Rows are points. The points of each table are mixes of a few directions, plus a little noise. How many directions does each table use, and how many do they share? Where both have some left over, give the other angles between the two spaces (their principal angles), to ten degrees, smallest first.
In the rows, zero is written as 128.

First (4 x 2):
[[130 121]
 [ 98 199]
 [154  63]
 [128 127]]
Second (5 x 2):
[[152  75]
 [114 159]
 [114 163]
 [154  68]
 [107 178]]
Directions: first 1, second 1, shared 1

First (8 x 4):
[[205 129 134 178]
 [ 76 126 123  93]
 [126 127 128 127]
 [  7 126 117  49]
 [142 128 129 137]
 [175 129 133 158]
 [116 127 127 120]
 [179 129 134 161]]
Second (7 x 4):
[[164 129 131 151]
 [ 96 127 125 107]
 [127 128 128 127]
 [ 16 127 117  55]
 [184 129 133 164]
 [207 129 135 180]
 [103 128 126 111]]
Directions: first 1, second 1, shared 1

First (9 x 8):
[[131 129  88 141 148 124 104  97]
 [136 226 135 169   7  57 151 177]
 [132 135  89 144 139 119 106  99]
 [127 133 141 127 115 125 136 139]
 [122  60 128  97 211 178 115  98]
 [122  73 160  93 179 171 137 129]
 [130 128 106 134 139 126 115 110]
 [130 177 143 145  62  95 145 160]
 [122  93 164 100 154 157 143 141]]
Second (10 x 8):
[[ 77  96 162  88 152 169 107 101]
 [ 67  85 155  76  97 136 119 107]
 [188 134 174 161 131 128 179 189]
 [157 119  65  91 121 166 112 112]
 [113 150 106 146 135  80 127 128]
 [ 93 106 195 138  70 130 124 111]
 [110 178 116 184 186  87 107 113]
 [162 150  65 139  89  65 151 155]
 [194 134 103 120 174 166 148 162]
 [118 127 139 136 125 153 105 100]]
Directions: first 2, second 5, shared 1; angles 30

First (8 x 12):
[[172 130 102 146 115 125 107 149 134 121 114 119]
 [105 118 116 107 148 147 171 123 176 113 177 232]
 [176 140 132  95  79  95 116 141  81 135  82  31]
 [133 116 154  71 112 133 152 169 133  81  90 163]
 [ 46 124 165 206 188 149  92  84 109 162 138 102]
 [145 111  93 122 122 133 137 126 168 118 151 182]
 [164 179 146 108 109 110 140 167  83 127 109  77]
 [ 83 104 116 171 152 132 110  65 138 169 164 120]]
Second (9 x 12):
[[ 96  84 105 120 106 136  86 124 126 104  99 111]
 [215 249 192 149 188 107 243 140 134 193 207 174]
 [ 65  41  82 113  84 143  45 119 124  81  70  94]
 [138 142 135 130 135 126 141 129 129 135 137 133]
 [123 121 124 127 124 129 121 127 128 124 123 125]
 [ 83  65  95 117  96 139  68 122 125  94  86 104]
 [117 113 120 125 121 131 114 127 127 120 118 122]
 [149 157 143 133 142 123 155 131 129 144 147 139]
 [166 181 156 137 155 119 179 133 130 157 163 149]]
Directions: first 5, second 1, shared 0; angles 30

First (11 x 18):
[[142 185 123 115 131 153 144 129 135 166 162 168 101 156 126 116 156 108]
 [100  69 161 128 127  95 121 106 104 117  75  96 156 100 130 150 100 145]
 [ 91 125 134 124 167 121 123 115 111 134 134 129 147 110 143 149 134 125]
 [147 104 116 141 104 123 120 142 140  96 116 106 128 125 121 119 111 140]
 [141 170  80 138 147 154 123 156 151 114 188 144 115 139 136 113 153 119]
 [171 159 155 110  75 140 156 119 134 174 107 157  90 167 102 108 131 117]
 [112 118 132 129 141 121 123 123 120 125 124 122 139 117 134 138 126 130]
 [158 202  79 131 137 169 135 157 158 137 202 166  96 159 130 103 166 108]
 [112  88 136 135 131 110 118 124 118 107 103 102 148 108 131 139 110 141]
 [ 70  65 217 103 135  80 136  65  72 168  37 111 163  98 130 172  99 137]
 [164 124  72 157 112 141 111 171 164  70 159 107 121 130 125 103 123 139]]
Second (11 x 18):
[[115 228 120 106 132 212 141  89 154 162 169 182 129  99 141  97 153 179]
 [126 117 124 133 128 138 129 131 131 125 126 128 132 130 128 126 121 136]
 [129  89 144 139 120  67 111 127 112  98 101  84 139 102 128 143 116 115]
 [136 184 147 118 128  92 126 111 118 149 153 139 110 111 128 131 163  94]
 [131  98 135 136 121  84 115 132 117 111 112 100 134 118 124 140 122 114]
 [139  50 107 139 135 136 135 179 125 121 107 121 119 203 117 137  98 105]
 [133 116 124 131 130 125 132 142 126 134 126 131 122 147 125 132 127 113]
 [124 104 145 139 118  76 109 118 115 102 107  89 141  91 126 139 123 127]
 [130  89 114 133 133 151 133 151 133 124 115 129 129 163 124 128 109 131]
 [134  92 138 136 123  78 117 137 115 109 110  99 129 124 121 142 122 106]
 [116 247 111 102 140 249 154  92 163 180 183 209 122 116 144  89 155 185]]
Directions: first 3, second 3, shared 1; angles 70, 80

First (10 x 24):
[[165 149 114 123 144 104 142 146 107 154 126 134 118 112 123 132 146 173
  123 132 128 108 140 116]
 [145  97 119 154 129 111 113 130 161 131 104 154 118 127 166 123 179 171
  137 152 136 146  88 131]
 [110 154 125 102 114 116 151 131 121 123 137 118 117 123 103 113  87  92
  124 118 139 132 120 131]
 [130 175 114  93 131  90 163 174  99 156 127 116 103 100  96 118 109 128
  118 123 150 112 135 111]
 [154 164 102 105 117  78 160 141 121 145 116 143  98 111 118 106 123 148
  125 137 149 127  99 129]
 [148  25 154 207 148 213  43  44 169  87 133 155 192 175 198 171 202 169
  143 134  69 137 148 153]
 [153 162 107 105 116  87 156 126 121 137 122 138 105 117 119 107 118 139
  126 134 143 128 100 137]
 [ 56 105 165 136 135 181 107 166 129 112 142  86 147 134 112 147 105  67
  129 110 125 132 168 106]
 [170 124 114 135 126 113 127  95 136 130 122 154 126 133 147 122 150 165
  130 136 121 126 110 144]
 [ 53 123 165 117 119 186 121 130 118  96 157  81 155 142  95 141  63  37
  126  95 116 130 170 125]]
Second (9 x 24):
[[186  65 125 180 130 162  79  24 162  99 126 177 165 168 192 144 187 188
  140 143  84 136 114 170]
 [178 168  98 100 113  86 161  92 111 136 129 151 110 123 119 108 112 151
  123 132 132 118 106 149]
 [163 150 109 113 118 103 147  99 119 132 128 144 119 128 126 116 121 146
  126 131 128 122 113 144]
 [100 108 144 142 135 148 112 150 135 125 128 114 136 130 131 139 135 114
  130 126 127 133 139 115]
 [ 83 132 144 122 134 135 130 184 123 134 129  98 122 115 108 131 114  94
  126 121 143 129 144 102]
 [170  97 122 155 127 141 103  61 146 112 125 160 147 151 165 135 161 166
  134 137 103 132 116 156]
 [ 43 166 148  93 135 120 156 249 104 151 130  67 102  93  71 123  80  57
  120 112 169 126 154  76]
 [147 180 106  89 116  85 170 135 104 144 129 131 102 112 101 107  96 127
  121 126 146 118 116 131]
 [ 81  86 157 157 143 170  93 159 146 118 128 108 147 134 139 149 147 108
  133 125 122 138 148 109]]
Directions: first 4, second 2, shared 2

First (10 x 32):
[[120 201 155  90  95 119  76 126 135  70 158 226 156 174 102 144 122 223
   36 182 146 116  96 147 123 102  40 127  93 124 120 137]
 [173  95  96 120 145 116 156 134 135 140 138 130  97 127 144  91 154  85
  177 142 121 133 137  87 158 147 165 140 122 139 118 132]
 [ 89  74 131 188 148 132 160 131 107 182  78  32 149  63 134 129 102  79
  163  52 139 143 146 145  89 122 195  99 179 121 144 119]
 [104 122 143 154 131 102 124 141 111 130 102 148 176  95 107 107 107 157
   82 107 185 141 108 141  78  89 138  89 148 124 129 135]
 [105 126 140 147 127 129 125 127 119 136 112 110 147 111 123 138 112 132
  115 107 137 132 128 147 107 117 130 115 145 121 135 127]
 [ 70 206 183 121  91 128  63 123 121  80 128 191 190 147  89 169  93 238
    7 143 160 118  94 186  79  82  36 105 118 113 134 131]
 [167 130 105  96 129 146 137 119 149 123 158 126  73 164 150 135 156  95
  178 160  75 116 144 100 182 167 120 170 101 137 123 125]
 [189 110  90  95 139 134 152 126 148 128 160 129  65 159 156 108 168  77
  196 163  85 121 145  78 192 171 144 168 102 142 117 129]
 [187 101  92 108 143 112 153 138 141 127 149 156  94 138 142  83 162  93
  172 157 128 132 129  78 165 147 159 142 110 142 114 135]
 [ 77 114 146 163 130 160 131 115 115 163  96  34 136 100 133 174 101 103
  150  73  98 127 151 165 107 136 143 125 161 117 151 113]]
Second (11 x 32):
[[156 138 134 103 133  98 130 151 129 131 123 174 142 135 124  87 130 140
  124 160 161 141 111 107 119 126 143 131 126 131 118 120]
 [149 138 134  90 137 153 140 130 141 165 120  67  85 154 159 141 130  74
  213 147  66 130 159 114 162 192 155 189 128 128 136  91]
 [ 49  88 101 226 110 148 113  82 111  70 150 130 154  77  93 183 126 174
   23  47 157 101 115 179  99  42  67  36 133 128 137 197]
 [202  76  68 114 150 115 169 129 146 128 162 146  68 136 152  80 178  67
  193 150 114 127 140  64 186 153 168 145 105 148 111 146]
 [167 125 119 112 135  82 133 154 127 119 130 200 143 129 119  68 140 143
  110 161 179 141 103  96 121 112 147 118 119 134 109 136]
 [125  56  60 189 131 149 153  91 130  94 176 112  83 102 130 145 169  92
  130  80 110 102 140 116 167 100 118  89 112 146 127 186]
 [ 88 118 123 159 121 170 123  99 126 124 133  65 113 121 132 189 122 114
  134  86  85 113 148 158 137 131 106 126 135 125 143 135]
 [128 159 160 105 125 110 114 149 125 137 107 151 158 135 120 114 109 155
  112 150 153 140 115 134 102 127 130 134 135 120 126 107]
 [ 76 138 145 144 118 190 119  98 127 146 120  22 106 132 142 213 108 103
  162  85  50 112 165 173 140 158 106 153 140 120 154 108]
 [110 198 196  82 121 119  98 155 124 160  84 122 172 146 123 133  83 164
  120 157 139 148 120 154  88 150 126 160 145 110 137  77]
 [160 172 165  79 130  68 112 175 123 138 102 219 182 140 111  57 111 177
   91 188 203 157  91 111  87 119 145 130 131 121 112 103]]
Directions: first 3, second 3, shared 2; angles 80

First (8 x 32):
[[122 134 121 154 110 122 101 145 136 152 118 137 103 144 128 117 108 128
  141 111 140 128 115 126 130 138 106 138 117 143 121 149]
 [125 123 142 183  72 113  72 139 142 140 132 132 136 148 120 118 102 125
  153 100 147 108  85 109  86 153  48 121 104 161 155 150]
 [169 160 131 145 143 182 151 137 173 114 103 114 174 149  98 174 156  41
  141 109 115 104 164 127 123  97 168 134 149 133 162 153]
 [148 113 158 145 102 130 122 107 135  82 149 113 193 118 115 148 136 112
  135 129 122  98 102 101  72 131  80 101 121 138 180 110]
 [131 112 147 141 107 120 117 115 126 105 145 122 162 122 124 132 127 133
  134 131 130 112 105 110  90 138  87 111 118 138 154 114]
 [101 105 112  33 191 104 186 102  70 119 148 129  92  77 162 104 146 203
   80 184 113 174 155 150 183 117 202 126 145  76  70  72]
 [126 172  88 127 165 159 141 172 158 189  78 142  62 159 124 129 129  92
  132 103 130 150 183 164 202 104 209 172 149 121  79 178]
 [103 101 127  93 135  93 132 112  86 125 149 134 104 102 151 101 119 193
  108 153 131 149 113 130 137 142 122 119 122 113 102  95]]
Second (10 x 32):
[[140 107  86 113 134 149 142 157 121 139  77 102  86 120 139 151 165 167
  159 126 131 138 185 148 171 147 192 119 128 112  91 153]
 [128 132 143 132 126 122 122 114 132 120 146 135 146 129 123 120 116 115
  113 131 129 124 107 120 112 123 108 131 126 135 141 119]
 [134 111  90 112 136 140 144 158 117 141  86 107  82 118 139 143 158 163
  161 126 130 139 176 146 168 146 178 126 129 112  95 147]
 [ 86 163 159 121 145  48 144 130  99 146 211 166  89 115 119  63  75  88
  141 123 120 146  52 113 100 129   7 180 131 137 167  85]
 [165  82  80  75 153 122 159 139 115  98  97  82  67  76 136 116 168 186
  136 158 160 146 159 135 188 176 183 155 114 117  81 121]
 [ 94 159 142 155 120 122 122 143 123 166 140 156 129 157 129 133 109 101
  150 102 104 128 123 133 107 106  94 118 140 127 147 138]
 [131 126 123 138 120 151 121 132 135 133 106 125 140 140 130 150 138 132
  130 122 124 122 150 134 130 121 155 109 130 125 122 144]
 [130 142 163 164 104 160  95  97 156 119 133 144 211 161 121 152 114  96
   90 122 118 102 113 117  85  94 126  94 131 140 154 135]
 [156 112 119 149 106 197 103 116 159 115  71 109 187 153 131 184 159 142
  106 127 128 105 177 135 130 113 211  77 127 125 112 163]
 [116 147 173 121 137  70 129  93 123 105 212 155 143 110 113  69  80  88
   94 143 134 130  39 100  87 126  26 171 122 149 171  78]]
Directions: first 3, second 3, shared 0; angles 40, 50, 60

First (9 x 32):
[[188 112 183 125 154 144 114 122 139 200 174  99 131 136  75 101 140 110
   67  90 163 142 187 114 154 113 148 176 133 130 122 141]
 [106 112 103 132  83 118 132 146 133  91  82 128 106 142 158 136 156 114
  136 133  89 111  95 132 157 173 131  99 135 112 151 152]
 [145 134 171 144 165 182 159  89 159 147 178 104 159 155  98 147 130 146
   98 166 102 146 125 122 130 116 155 118 129 141 124 133]
 [127 133 116 134 108 129 124 132 133 107 101 133 133 133 142 131 155 103
  130 142 109 113 104 119 157 152 132 111 132 112 145 141]
 [131 141 107 141 149 125 109 104 108 150 144 128 145  78 109 122  97 152
  137  87 175 147 146 156  74  79  81 151  84 122  95  66]
 [ 90  95 167  99 134 148 202 149 166 100 155 114  83 218 147 157 125 168
  123 201  47 127 117 119 149 180 207  87 198 177 154 209]
 [ 70 186   7 109 153  88 114 142  99  74  91 176 130  67 165 116 129 126
  202 134 175  88 114 174  92 116  91 106 121 117 121  73]
 [120  74 127 137  47 102 116 157 122 112  71 114  81 142 153 129 144 119
  119  84  91 128 109 130 155 175 115 122 122 108 147 158]
 [175 168 171 131 159 116  82 109  91 169 156 155 183  81 105 113  77 115
  140 114 202 151 155  85  84  49  92 181  99 134  94  79]]
Second (11 x 32):
[[ 89 163 133 121 113 109 130 126 111 143 126  96 128 174 115 165 118 108
   94 117 140 148 122 121 125 117 131 109 123 143 158 116]
 [169  91 117 156 143 155  98 133 150 131 136 144 138  76 160 100 122 133
  175 116 111 112 141 137 139 166 138 137 152 149 100 124]
 [ 56 164 122 154 171 112  95 112 143 171  53 135 135 203 138 125  40  96
   76  97  94 130 148 125 162 101 164 121 115 170 129 107]
 [ 62 148 169 138 127  79 159 121 103 104 146 162 118 124  62 113 167 127
  112 138 120 155 134 131 120 100 117 165  85 140 187 174]
 [127 144 151 189 136  64 132  86 103 135 140  98  83 135 138 125 124 101
  145 153 127 132 164 174 199 104  72 125 105 169 136 172]
 [159 133 132  99 116 103 177 107 111 105 130 114  88 150 122 129 155 145
  116 184 157 117 119 142 138  77  74 119 106  62 105 157]
 [131 118  92  49 111 210 113 183 157 132 115 141 189 137 128 155 119 152
  100  87 137 128  79  68  41 165 204 116 167  87 120  54]
 [165 138 121 118 124 104 154  98 116 129 113  88  86 168 154 140 117 128
  116 174 152 112 130 150 165  85  77  98 117  85  90 140]
 [ 62 133 123  93 141 167 115 167 153 131  95 186 181 138  91 117 112 139
   90  83 103 139 107  80  67 140 207 153 129 125 154  93]
 [208 106 132 139  69 132 133 136  99 112 229  62 116  59 147 169 204 128
  199 138 172 139 119 150 125 183  78 106 160 147 140 135]
 [178  69 116 152 159 168 104 139 163 115 130 186 146  47 153  67 132 154
  187 123  97  98 142 133 127 166 147 160 150 131  87 135]]
Directions: first 6, second 5, shared 0; angles 80, 80, 80, 90, 90
